Each row is a point. Each copy is the shape, with its points in the same order, turned, moved and blurred by noise. Some copies are also mirrored. Which?

Shape:
-51 -25 -6

22 66 27

30 68 -2

0 66 -17

67 -27 28

-34 -26 16

-36 -26 -7

24 -32 9

-41 35 -107
Copy 1:
33 -41 -26

-30 19 57

-37 35 39

-45 14 8

66 47 48

44 -36 -3

36 -26 -25

60 15 17

-47 11 -90
Copy 1 is: only turned
Copy 2 (9 x 3):
-50 4 -21

57 29 -14

66 5 -45

37 11 -63

36 -40 48

-44 0 13

-45 -6 -15

-4 -46 18

-22 -31 -121
Copy 2 is: only turned

Shape:
15 -23 -72 5

-33 -24 60 12

-44 -44 -11 -43

-28 28 49 9

-11 -68 11 -63

-50 -50 30 -65

44 29 -45 12
Copy 1, 7 rows:
-13 -62 12 57

53 7 75 -11

-11 -59 72 -13

64 10 30 -22

-44 -21 87 -15

-9 -36 92 -47

1 -23 -36 47
Copy 1 is: mirrored
Copy 2:
-54 -2 44 -60

-4 -52 -13 44

5 -45 66 2

21 -18 -34 25

-11 -30 86 41

25 -50 68 44

-43 46 0 -45
Copy 2 is: mirrored
Copy 3:
4 43 9 43

-21 -53 -50 -32

-50 34 -63 -14

-27 -49 -7 -54

-8 36 -95 -22

-44 24 -94 -47

24 31 49 10
Copy 3 is: only turned
Copy 4:
65 9 12 20

-61 23 -34 1

22 -12 -62 5

-63 -2 0 44

12 -20 -67 -33

-22 -18 -85 -14

35 -15 60 37
Copy 4 is: mirrored

Shape:
-33 21 19 -28 25 -20

32 0 70 20 -28 -43

-118 -96 13 -13 21 35

43 -27 29 92 -7 -31

29 -15 37 -29 0 -9

-39 1 -76 3 -58 -10

51 -1 57 4 13 -21

-1 56 -20 54 -41 30

43 23 40 -33 7 5

-22 48 -70 -40 -33 16

-12 49 -61 2 -61 48

-51 -72 13 -4 54 4
Copy 1 (12 x 6):
-27 -13 -4 -26 9 -64

-45 -62 42 -38 -9 26

100 -55 -57 -53 -40 -89

-34 -69 -26 -14 -33 72

-7 -12 23 -50 20 3

38 -4 -1 80 -10 -29

-46 -28 12 -61 11 28

-35 23 0 41 -71 8

-37 19 30 -51 14 1

7 55 14 58 5 -51

11 59 17 65 -46 -16

43 -44 -65 -60 2 -47
Copy 1 is: only turned
Copy 2 (12 x 6):
44 -29 -8 -38 13 -53

-2 36 -79 -45 -26 -38

117 4 7 -15 85 61

-30 51 -90 25 29 -27

21 -14 -41 -26 -33 -3

-30 15 78 -3 35 17

17 8 -80 0 -30 -44

-9 68 30 33 2 -57

30 -10 -34 -3 -54 -36

7 -2 90 -8 -22 -25

-7 46 90 34 -19 -24

72 -29 -38 11 73 21
Copy 2 is: mirrored
Copy 3:
10 -7 33 7 -24 37

35 -90 -11 22 23 -8

-117 20 -25 42 -78 31

6 -50 -17 26 44 -85

10 -44 -17 -15 13 21

38 57 -66 61 -39 -8

13 -52 7 -10 33 -5

38 48 -6 74 60 -18

32 -32 -4 -21 29 47

64 77 -37 31 -22 32

53 85 -44 62 24 12

-71 -2 -3 -15 -42 -2
Copy 3 is: only turned

Shape (11 x 6):
-34 -4 46 56 54 26

37 -10 4 -9 17 32

-40 46 21 25 17 -19

-4 32 42 29 22 -62

25 56 6 -22 28 -1

-10 -65 -23 -43 9 -58

-36 58 14 -51 -36 75

47 48 52 -81 -5 -63

3 -34 -44 36 66 8

19 -36 46 -8 59 -16

-11 45 54 64 -23 68
Copy 1 (11 x 6):
-13 107 -33 -29 -9 -29

4 4 24 -20 -56 -32

-35 47 -37 42 11 -32

-56 67 -33 42 -29 -6

-40 8 -8 24 -45 -65

-61 -20 3 -15 -23 67

8 -25 50 17 42 -101

-106 -5 43 59 -57 -35

-2 12 -79 -52 -44 10

-57 57 4 -38 -51 1

52 72 9 25 12 -82
Copy 1 is: mirrored
Copy 2:
13 -7 14 -50 -24 86

21 47 -31 -11 7 4

-17 -53 -1 1 2 48

-7 -49 -5 33 -41 42

4 -8 -58 29 18 26

-35 46 60 46 8 -17

-57 -4 -78 -69 59 -1

-65 17 -78 73 -35 -12

61 28 47 8 31 48

-1 53 6 14 -36 57

31 -40 -44 -101 -14 23
Copy 2 is: only turned
Copy 3, 11 rows:
19 -38 -50 -28 -63 13

-50 -16 14 -17 -13 -4

43 -32 -9 37 -38 -7

40 -39 32 24 -75 -31

-25 -55 23 44 -5 -20

5 50 32 -22 -7 -82

-56 -2 -49 86 14 10

-43 -31 62 77 -43 -99

18 -20 4 -72 10 3

-26 -34 -2 -40 -59 -55

-16 -30 -37 45 -75 77
Copy 3 is: only turned
